Each row is a point. Any point is a mix of the corners, with weights that add up to 1. It lies inside the corners' shape when no weight is negative. Say inside or outside, and name the corners with a negative weight.
In the rows, 128 means zero.

Corners:
(1): [139 148 107]
(2): [189  59  97]
(3): [ 57 136 147]
(4): [142 113 148]
Points:
[152 106 111] -> inside
[111 115 112] -> outside (4)
[178  71 103] -> inside
[123 122 139] -> inside

Corners:
(1): [ 93 151 179  80 149 123  94 112]
(2): [161  86  73  78 106 176 122 107]
(3): [112  60 165 209 138 140 142 111]
(4): [129  92  77  91  74 108 146  93]
(5): [135 137  95  78 153 124 159  99]
(6): [125 128 166 110 145 117 134 213]
(7): [107 161 113 227 149 120 142 121]
(8): [ 99 146 126  97 144 191 152 141]
(9): [ 95 133  63  69 162 131 130 131]
Points:
[123 115  99 148 141 123 142 124] -> outside (1, 8)
[143  77 100 130 103 145 121  46] -> outside (6, 8, 9)
[137 100  41 107 124 106 152  75] -> outside (1, 6, 8)
[ 93 131 142 132 141 119 129 103] -> outside (2, 6)
[ 98 159 118  66 156 148 106 153] -> outside (3, 4, 5)
[109 124 122 156 135 135 129 129] -> outside (5)

Corners:
(1): [191 111 100 156 101 166 115 107 107 107 117 213]
(2): [194  97 105 227 186 140 157 115  77  54 108 178]
(3): [ 96 117 169 172 129 148 133 128 136 117 128 182]
(4): [ 61  83 108 155 123  94 185  70  93  74 144  78]
(5): [105  77 162 182 134  84  64 129 110 172  51 131]
(6): [153 116 107 159 163  96 130  82 175 127  51 102]
(7): [134 122 112  79 157 179 158 137 111 102 131 164]
(8): [110 149 142 147 147 112  73 121 154 128 156 150]
(9): [154 170 151  75 132 174 115  89 135 172 129  68]
(10): [109 138  93 209 119  86 119 118  87 156  32 162]
(11): [161 124 132 153 126  84 135 120 125 139 127 101]
(12): [ 90 123 111 135 103 161  86 139 146 103 153  80]
(13): [131 191 217  60 166 171 118 138 156  34 104 182]
Points:
[155 116 119 166 160 137 137 115 113  92 108 152] -> inside
[146 139 136 125 140 137 118 114 128 102 109 135] -> outside (3)
[134 140 121 132 138 143 133 107 133 106 122 130] -> outside (5)
[171 140 100 143 116 138  85 136  94 161 131 131] -> outside (3, 4, 6, 13)
[135 140 144 121 137 146 123 108 131 117 115 126] -> inside
[170 141 142  96 156 166 162 101 135  73 158 165] -> outside (5, 10, 12)
[143 116 129 162 128 144 123 116 118 109 116 172] -> inside

Corners:
(1): [123  84 184 145  83 114 136 156 128 118 168 117 162  89 193 188 142 117
  82 106]
(2): [138  89 119  97 111 103  83  69 109 136 193 154 152 171 123 117 123 135
 101 133]
(3): [183 100 102  80 120  99  64 105 155 136 176 129 110  90 164 115 147 159
 104 153]
(4): [114 106 103 120 145  55  86  85 147  76 183 173 133 134 142  89  90 134
 156 150]
(5): [143 136 100 166 153 171 155  80 122  98 157 119  92  80 190 168 191 117
 125 140]
(6): [134  88 105 129 138  57 146 138 152 103  69 187  70 110 110 156  82 157
 130 134]
(7): [128  88 105 131 148  72  46 109 114 119 160 143 159 178 118 152  81 146
  82 170]
(8): [134  90 130  82  96  78  87  95 151 104  98 122 143 105 180 137  87 123
 181  78]
(9): [127 155  80 117 127 168 152 173  94  61 167 122 134 110 133 176 124 158
 155 176]
(10): [108  65  97 147  85  89  69 125 154 179 117 110 102 174 128 122 120 175
 142 139]
(11): [103  87  84 118 153 147 114 145 138 149 166  82  85 111 115 151 149 142
 146 126]
(12): [125 177 153  98 134 106 130  96  95  74 173  75  91 193 134  77 187 170
 155 179]
(13): [133 124 129  72 134  93 146  79  96 162 109 190 157  56 126 159 115  70
 181 210]
(14): [116 169 131 138 114 195 185 155  70 166  77 146 143  41 161 117 167  90
 104 152]
(15): [ 80 148 143 157 143 102 115 128 100 127 132 154  63 174 141 174 157 171
 116 149]
(16): [118 100 155 118 138 140  64 111 113  95 144 134 105 150 118  82  99 127
 147 159]
(17): [ 76 158 135 113  85 157 190 179 170 143  65  74 153  42 100 173 200  99
 140 148]
(18): [154 160 177  87  90  79  69 144  69 136 172  71  88 137  74  94  95  60
 109 149]
(19): [170 157 110 146 168  97 144  87 132 127 182 195 153 123 184 170  69 175
  96 120]
(20): [108 109 180 134  86 128  65 120  76  60 130  72 138 127 110 108 154 163
 113 124]
(21): [198 124  47 137 159 114  74 160 164 156 125 152 117 130  84 130 117 170
 180 132]
Points:
[131 113 128 119 123 100  97 117 125 130 143 124 114 127 127 126 124 130
 127 139] -> outside (9)
[125 119 124 128 126 120 122 122 112 129 141 135 120 126 125 146 132 137
 122 149] -> outside (3, 4, 8)
[128 123 135 122 109 131 107 139 109 124 127 103 108 118 126 130 145 128
 120 139] -> outside (4, 13, 19)
[116 107 114 128 129 126 124 104 131 140 160 145 136 108 173 162 136 130
 118 144] -> outside (6, 12, 18, 20, 21)

Corners:
(1): [ 67 144 116  86 110 187 155 176 120 144 182  85  99  82 126  88 164  85
 143 117]
(2): [ 99 161 167 188 160  95 138  79  84 123 174 141 114 128 123 136 122 134
 121 109]
(3): [133 114 123 149 105 164  89 155 186 161 162 122 142  90 127  76 189 106
 131 123]
(4): [151 180 191  51 194 174 162 169 168 140 214 119 148 127 149 150 153 122
 110 117]
(5): [145 181 200 149 102 103 197 101 116 124 150  80 126 136 134 113  88 129
 100 148]
(6): [107 136 109 142 105 169 141 122 144 134  96 165 120 150 102  77 145 152
 113  96]
(7): [ 54 104 128 110 126 194  88 176 191 200 124  81 134 122 117  95 144 110
  81  99]
(8): [108 163 179  88 153 149 159 174 139  66 196 119 130 123 100 154 116 136
  88 224]
(9): [ 77 129 183 138 147  96  99 117 152 146 120 132 160 126 104  95 113 181
 171 109]
(10): [ 95  72  53 134 121 151  91  90 151 169 173  82 162 137 103 129 139 148
 140  95]
(11): [126 208 159  89 148 121 142 146 132 102 186  57  95 130 106 161 198 126
 109 165]
(12): [110 125 167 144  91  81 150 127  93 138 154 150 158 202 157 100 133 127
 128 144]
(13): [114 156 197 132 184 131 175  91  87 135 125  93  92 158 192 146 131 134
 142 196]
(14): [ 85 141 160 164  64 165  61  69 103 209 125 142 158 144  97 136 115 122
 157 116]
(15): [152 155 190 148 137 107 163 152 131  74 155  94  97 173 117 171  70 109
 161 133]
(16): [101 129 213  70 102 105 127 119  91  90 176 136  85 100 144 194  96 165
  61 116]
(17): [112 153 202  89 185 166 166 139 150   9 168  49 155 134 128 151 181 103
 110 157]
(18): [122 165 171 112 143 104 110 100  94 100 164 102 101 193 151  79  92 111
 132 153]
(19): [ 52  99 155 172  80 187  80  98 189 171 157 108  75 195 137  76 164 202
 144  92]
(20): [112  73 160 181 113 182  71 156 105 191 133  79 138 146 102  42 176 174
 147 102]
(21): [107 155 146 173 112 169  85 163 115 142 138 145 156 140 183 115 112 162
 152 110]
Points:
[104 138 164 126 139 150 131 124 131 121 150  96 130 142 131 125 142 130
 127 137] -> inside
[110 142 161 144 118 127 121 110 111 141 157 128 123 141 132 123 125 145
 136 129] -> outside (7, 17)
[125 155 170 120 129 126 126 106 118 113 161 108 133 157 135 116 140 146
 126 153] -> outside (1, 2, 7, 15)
[ 82 136 171 119 118 157 109 142 134 111 151 120 125 126  96  91 175 139
 103 139] -> outside (4, 5, 10, 13, 15, 21)
[128 141 180 142 110 122 144 118  93 134 179 117 100 146 153 135  95 131
 132 142] -> outside (6, 7, 9, 11, 17)
[107 139 154 128 129 137 126 131 129 137 162 111 117 144 131 112 133 140
 122 129] -> outside (14, 17)
[ 96 133 161 124 128 135 130 107 127 137 152  97 116 145 119 118 143 139
 128 108] -> outside (3, 8, 21)
